Each row of a before or after table is a point. One or more steps were done to the points. Then noise was added and the rows were shuffled. The steps act on columns, c1 being the first. Write out the steps. A step turns or swaps two columns, mirrors them in a line or flattens them onto one, adds a multiple of one to another, or multiplies or shifts one. Angles are multiples of 10 degrees, from the lower column toward the higher: turns from -170 to 170, lines from 10 to 170 but not 90. Use the fewest steps. Two steps may share a column if one is a turn and the other turns, adds or multiplies; they go together, in the order done. Otherwise the lowest column goes first.

Before (11 x 3):
[[ 0.34  0.36 -0.56]
 [ 0.37 -0.36  0.22]
 [-0.38  0.12  0.35]
 [-0.04 -0.43  0.24]
 [-0.22 -0.10 -0.41]
 [-0.31  0.40  0.27]
 [ 0.68 -0.31  0.77]
 [-0.05 -0.18  0.21]
 [ 0.08  0.05 -0.30]
 [ 0.16 -0.27 -0.14]
 [-0.39  0.04 -0.17]]
After (11 x 3):
[[ 0.06  0.08 -0.39]
 [ 0.42 -0.17 -0.27]
 [-0.27  1.02 -0.28]
 [-0.25 -0.38  0.06]
 [-0.22 -1.08 -0.08]
 [-0.66 -0.75  0.80]
 [-0.08 -0.85  0.40]
 [-0.40  0.27 -0.33]
 [ 0.21 -0.69  0.08]
 [ 0.54  0.89  0.26]
 [ 0.35  0.11  0.05]]
Steps: turn c1 and c3 by 80 degrees; multiply c2 by 2.5

Before (8 x 9):
[[ 0.03  0.13  0.59 -0.75 -0.14 -0.26 -0.05 -0.56  0.06]
 [ 0.34  0.27 -0.58  0.57 -0.56 -0.55 -0.23  0.19 -0.54]
 [ 0.29  0.02 -0.27  0.37 -0.11 -0.43  0.25  0.08  0.76]
 [-0.32  0.06 -0.45  0.42 -0.11  0.13  0.09  0.24  0.46]
 [ 0.22  0.43  0.62  0.38 -0.30 -0.05  0.00 -0.27  0.57]
 [-0.09 -0.29  0.06  0.39 -0.28  0.05  0.60  0.82  0.63]
 [-0.75  0.35 -0.17 -0.24  0.41 -0.19  0.80  0.78  0.48]
 [-0.43 -0.42  0.54 -0.07  0.08 -0.14  0.57 -0.07 -0.38]]
After (8 x 9):
[[ 0.26  0.03  0.18  0.58 -0.56 -0.56 -0.66  0.32 -0.68]
 [-0.26 -0.01 -0.88  0.36 -0.27  0.03  0.39  0.22  0.84]
 [ 0.22 -0.04  0.19  0.35 -0.30 -0.04  0.55  0.08  0.78]
 [ 0.17  0.04  0.29 -0.76 -0.14 -0.25  0.51 -0.17  0.03]
 [-0.31  0.04 -0.68 -0.09  0.08 -0.08  0.78 -0.28 -0.51]
 [-0.77  0.02 -1.27 -0.22  0.39 -0.19  0.28 -0.26  0.67]
 [ 0.17  0.01 -0.49  0.32 -0.08 -0.43 -0.08  0.24  0.96]
 [-0.29  0.02 -0.26  0.39 -0.11  0.13 -0.38 -0.18  0.60]]
Steps: multiply c8 by 0.4; turn c1 and c8 by 40 degrees; multiply c2 by 0; multiply c7 by 1.6; turn c3 and c7 by 70 degrees; multiply c9 by 1.3
